Every row gives one point. Each copy is the shape, with its points in the same order, turned, moved and blurred by noise. Say if it was mirrored as well.
(in the rows, 128 means zero)

Shape (7 x 2):
[[100 159]
 [112 170]
 [185 129]
 [104 106]
 [ 39 156]
 [144 160]
 [202 145]]
Copy 1 (7 x 2):
[[ 84  97]
 [ 99  81]
 [178  87]
 [113 138]
 [ 33 125]
 [125  80]
 [183  66]]
Copy 1 is: mirrored
Copy 2 (7 x 2):
[[135 166]
 [124 172]
 [ 66 111]
 [154 115]
 [197 187]
 [ 88 151]
 [ 49 116]]
Copy 2 is: mirrored
Copy 3, 7 rows:
[[128 162]
 [111 160]
 [ 97  80]
 [168 126]
 [169 208]
 [ 99 128]
 [ 72  73]]
Copy 3 is: mirrored

Shape, 7 rows:
[[115 114 137 223]
 [115 137  56 117]
 [166 117  86 156]
 [ 64  91 139  93]
 [ 65  98  66  93]
 [ 92 109  69 110]
 [134 163 151 213]]
Copy 1, 7 rows:
[[ 97  74  92 193]
 [176 113 141 103]
 [128 110  85 107]
 [ 97 100 210 120]
 [159  76 196  95]
 [154  90 167 100]
 [105 124  86 205]]
Copy 1 is: mirrored
Copy 2:
[[ 99 135  74 188]
 [122  95  57  66]
 [132 157  49 107]
 [172  61 138 121]
 [160  47  72  78]
 [148  79  76  83]
 [ 63 164  99 168]]
Copy 2 is: only turned
Copy 3, 7 rows:
[[125 193  72  67]
 [128 140 132 179]
 [175 166 117 137]
 [ 92  70 125 105]
 [ 96  84 109 177]
 [118 109 113 168]
 [123 217 121  64]]
Copy 3 is: mirrored

Shape, 14 rows:
[[ 89 150 160 164  98 133 156 100]
 [153 177 160  48 118 135 140 149]
 [ 84 119 152 188 127 104 126 114]
 [140 149  91 107 202  83  61 113]
 [ 94 194 197 117  94 205 144 163]
 [151 112  90 146 175 108 118 113]
 [162 196 157 100 145  49 151 177]
 [132 153 177 105  96 138 127 149]
 [115 128 173 139 139 146 147  75]
 [175 151 201  73 137 126 170 181]
 [125  98 114 179  99  69  81  99]
 [109 129 163  90 126 167 140 183]
 [197 145  53 147 161  95  84 136]
 [106 176 155  56 103 135 188 166]]
Copy 1, 14 rows:
[[140  87 113 116 102 160  91 153]
 [130 203 165  81 120 106 114 141]
 [142  46 106 133 132 131 124 152]
 [ 97 100 141 104 121  24 172  86]
 [111 158 149 117 139 143  22 186]
 [162  87 118 118 136  69 149  78]
 [149 154 118  25 143  72 152 171]
 [142 155 147 117 122 122 104 177]
 [153  82 159 120  91 142  96 122]
 [179 182 186  60 159 107 109 166]
 [157  68  84 168  95  94 181 148]
 [130 165 166 129 178 130  92 148]
 [168 126  83 121 125   7 153  80]
 [124 192 136  68 154 164 101 143]]
Copy 1 is: mirrored
Copy 2, 14 rows:
[[ 92  89 160  94 159 101 117 126]
 [149 195 102  75  80 112 101 106]
 [113  57 135 114 160  96 126 142]
 [177  97  36 119 163 153  93 105]
 [ 57 166 122  80 102  41 130  87]
 [150 100  93 136 161 175 147 114]
 [150 160  79 106  99 115  67 208]
 [130 141 132 105  90  88 110 105]
 [145 116 155 103 177  86 135  99]
 [149 217 118 118  82  79 141 155]
 [146  34 132 144 140 148 105 116]
 [109 147  93  94  80  77 164 114]
 [144 119  53 178 140 206 103 108]
 [113 182 123  27  82  96 120 132]]
Copy 2 is: mirrored
Copy 3 (14 x 8):
[[101 138 153 134 124  95 132 115]
 [130 192  84  65 154 174 163 140]
 [ 97 109 147 132 127 106  89 145]
 [142  67  24  79 165 141  93 146]
 [ 52 190 145  79 117 119 206 154]
 [163  75  87 129 165 129 110 165]
 [129 215  45 110 154 123  87 157]
 [116 173 126  81 124 143 139 144]
 [118 118 156 108 176 112 145 131]
 [121 223 109  85 180 157 136 182]
 [164  82 129 115  90 123  50 125]
 [ 91 163 116  98 144 184 164 178]
 [203  83  36 110 127 116 104 190]
 [ 89 215  90 131 147 179 169 126]]
Copy 3 is: mirrored
